Each point is reached from the start by the listed moves, each made once or not at all, plus a little noise. Say if it took an odd or an even number of moves. Then give how often each move was made.
(in the rows, 128 means zero)

Moves:
(1): [151  91 112 113 174]
(2): [165 152 162 147 144]
Start: [102  93 144 152 149]
Points:
[125  55 119 132 204] -> odd (1, 0)
[166  78 154 155 210] -> even (1, 1)

Moves:
(1): [150  95 116 120 115 141 116 150 121]
(2): [152 141 106 143 141 160 154 126 141]
(3): [165 140 142 117 138 130 119 135 126]
(4): [153 122 125 146 124 129 112 104 109]
(5): [123 105 150 130 161 142 136 157 116]
(6): [122 112 100 111 133 148 117 102 135]
(7): [125 122 137 123 114 150 146 116 124]
(8): [128 135 132 131 132 162 120 145 146]
(9): [147 107 135 135 118 108 119 134 166]
Start: [136 123 131 111 125 126 127 141 125]
Points:
[234  93  92 108 124 244 114 127 134] -> odd (1, 1, 1, 1, 0, 1, 1, 1, 0)
[183 113 133 102 172 249 148 152 145] -> even (0, 1, 1, 0, 1, 1, 1, 1, 0)
[157 107 138 124 119 140 113 165 182] -> even (0, 0, 0, 0, 0, 0, 0, 1, 1)
[189 135 106 100 145 238 140 125 159] -> odd (0, 1, 1, 0, 0, 1, 1, 1, 0)
[177  71 145 124 148 185 100 182 108] -> even (1, 0, 0, 1, 1, 0, 0, 1, 0)
[194  59 125 125 152 165 137 196 153] -> even (1, 1, 0, 0, 1, 0, 0, 0, 1)

Moves:
(1): [134  99 129 110 113 132 146 122 126  96 135 118 110 122 129 132 127 129
 163 160 126 105 134 137 111 131 124]
(2): [129 140 124 140 138 126 129 127 110 121 134 127 130 133 134 107 124 119
 126 132 111 124 141 135 114 121 126]
(3): [128 122 131 123 135 128 133 132 112 121 122 130 146 128 117 119 135 124
 115 116 128 142 128 125 118 132 109]
(4): [144 119 131 131 125 119 145 114 140 159 110 115 114 122 119 122 128 131
 105 133 108 124 128 130 129 138 115]
(5): [124 114 138 147 138 134 118 116 116 123 132 127 108 124 144 139 156 126
 117 116 131 128 119 135 133 124 128]
(6): [127 138 116 143 118 150 142 133 126 149 117 138 143 110 132 137 133 120
 125 131 139 125 130 132 116 127 136]
(7): [126 129 111 121 149 139 147 140 144 130 142 133 120 140 129 113 131 130
 129 133 126 126 122 129 127 123 114]
(8): [126 137 150 137 127 138 103 160 132 140 128 112 128 124 120 136 129 106
 147 127 117 122 138 129 132 108 119]
(9): [132 150 147 121 139 132 108 122 150 144 129 141 113 139 117 128 132 146
 117 124 144 118 143 139 131 127 113]
(10): [141 120 147 136 141 121 152 124 114 139 126 110 120 124 128 124 121 134
 158 126 133 132 152 122 118 145 138]
(11): [127 119 122 120 112 140 163 130 143 138 156 116 150 105 141 155 138 147
 153 115 122 129 133 135 139 112 119]
(12): [136 113 143 139 125 136 131 136 126 142 135 144 127 129 106 128 148 116
 136 127 119 121 129 128 127 115 128]
(13): [147 122 129 125 136 125 123 128 139 126 127 123 140 134 131 132 127 129
 141 111 115 142 128 138 125 136 126]
(14): [121 141 140 136 128 137 127 124 123 136 139 119 136 151 131 120 137 133
 128 138 140 131 128 121 150 148 134]
(15): [160 132 123 129 125 116 121 129 128 133 108 138 127 116 139 132 111 135
 135 118 128 125 113 125 137 135 116]
(16): [145 148 142 139 143 133 141 132 133 107 136 115 124 151 142 155 122 120
 104 126 119 129 134  87 135 103 135]
(17): [134 154 123 119 132 119 122 138 125 124 124 125 138 123 128 119 145 127
 128 124 122 133 122 137 121 118 135]
(18): [137 138 126 126 126 126 134 131 121 123 134 114 121 122 123 132 117 138
 100 140 130 122 114 146 134 117 136]
(19): [123 125 147 130 104 127 120 139 141 110 118 145 112 137 117 156 118 138
 127 116 120 141 129 121 115 153 119]
(20): [123 120 135 149 120 124 123 131 120 125 120 127 130 130 137 143 114 140
 137 157 130 148 155 122 121 110 114]
(21): [147 127 122 129 110 118 137 147 125 127 132 124 118 139 111 132 149 148
 128 123 166 128 141 122  95 125 129]
(22): [154 120 140 117 115 140 132 127 125 145 145 142 115 118 119 123 125  92
 125 119 132 149 105 100 124 126 148]
(23): [131 139 135 116 122 121 130 137 118 127 120 126 115 140 140 129 133 122
 128 116 120 126 136 133 122 125 144]
(24): [110 133 135 125 115 121 144 121 132 127 121 122 129 147 119 135 127 114
 130 126 119 132 125 138 122 124 118]
Start: [100 119 132 134 150 157 141 129 119 128 125 123 124 122 113 142 141 108
 116 131 140 140 136 143 125 127 129]
Points:
[188 147 249 144 147 188 177 175 112 147 185  73 105 153 124 187 168  73
 213 138 102 163 222 116 103  59 138] -> even (1, 1, 0, 0, 0, 0, 0, 1, 1, 1, 1, 1, 1, 1, 0, 1, 1, 0, 0, 1, 0, 1, 1, 0)
[171 203 229 147 107 168 142 189 126 136 154 108  76 173 123 216 194  91
 120  58 139 166 149 109 101  85 118] -> even (0, 1, 0, 0, 1, 0, 0, 1, 1, 0, 1, 0, 0, 1, 1, 1, 1, 0, 1, 0, 1, 1, 1, 1)
[136 180 191 117 132 151 140 177 131 156 122  94 112 111  94 166 156 127
  80  96  82 143 169 192  99  99  81] -> even (0, 1, 1, 1, 0, 0, 0, 1, 1, 0, 1, 0, 0, 0, 0, 0, 1, 1, 1, 0, 0, 0, 1, 0)
[208 140 181 131 181 198 203 143 109 145 142 118  67 142 105 139 201  58
  55 119  89 139 132 154  73  66 124] -> odd (1, 1, 1, 1, 1, 1, 1, 0, 1, 0, 0, 1, 1, 0, 0, 1, 1, 1, 0, 0, 0, 1, 1, 0)
[171 112 202 163 127 162 176 157  96  93 153 128  86 177  73 192 183  62
  59  79 123 189 123 111  56  95 121] -> odd (0, 1, 1, 0, 1, 0, 0, 0, 0, 0, 0, 1, 1, 0, 0, 1, 0, 1, 1, 0, 1, 1, 0, 1)
[215  88 201 148 122 192 214 145 116 183 128 138  36 121  55 161 188 124
 104 136 191 136 131 133  70 174  95] -> odd (1, 0, 1, 1, 1, 1, 1, 0, 1, 1, 0, 1, 0, 1, 1, 0, 0, 1, 1, 0, 1, 1, 0, 0)
[154 143 209 179 135 177 207 136 110 126  99 124  53 185 106 197 156 112
  59 163 103 131 166 152  91 100  62] -> odd (1, 1, 1, 1, 1, 1, 1, 0, 1, 0, 0, 1, 0, 1, 1, 1, 0, 1, 1, 1, 0, 0, 1, 1)
[176 112 221 135 109 204 176 178 124 149 165  98 112 107  88 207 221 115
 199  86 178 180 176 140  58 144 115] -> even (1, 0, 1, 0, 1, 1, 0, 1, 1, 1, 1, 0, 1, 1, 0, 0, 1, 0, 1, 0, 1, 1, 0, 0)
[111 116 161 165  96 193 208 196 160 193 130 118 106 115  75 211 232 109
 135  96 121 137 146 169  70  82  84] -> odd (0, 0, 0, 1, 1, 1, 1, 1, 0, 0, 1, 1, 0, 0, 0, 0, 1, 0, 1, 0, 1, 0, 0, 1)
[187 148 193 210 134 179 133 196  88 151 120  88 106 152 132 223 180 102
 107 127 158 151 168 126 116  64 136] -> even (0, 0, 0, 0, 1, 1, 0, 1, 0, 0, 0, 1, 1, 1, 1, 1, 0, 1, 0, 1, 1, 0, 1, 0)
[191 144 174 150 150 155 183  98 129 222  87 127 103 110 100 128 115  77
 128 102 116 157 151 155  90 156 113] -> odd (0, 1, 0, 1, 0, 1, 0, 0, 1, 1, 0, 0, 1, 0, 1, 0, 0, 0, 0, 0, 0, 1, 0, 1)
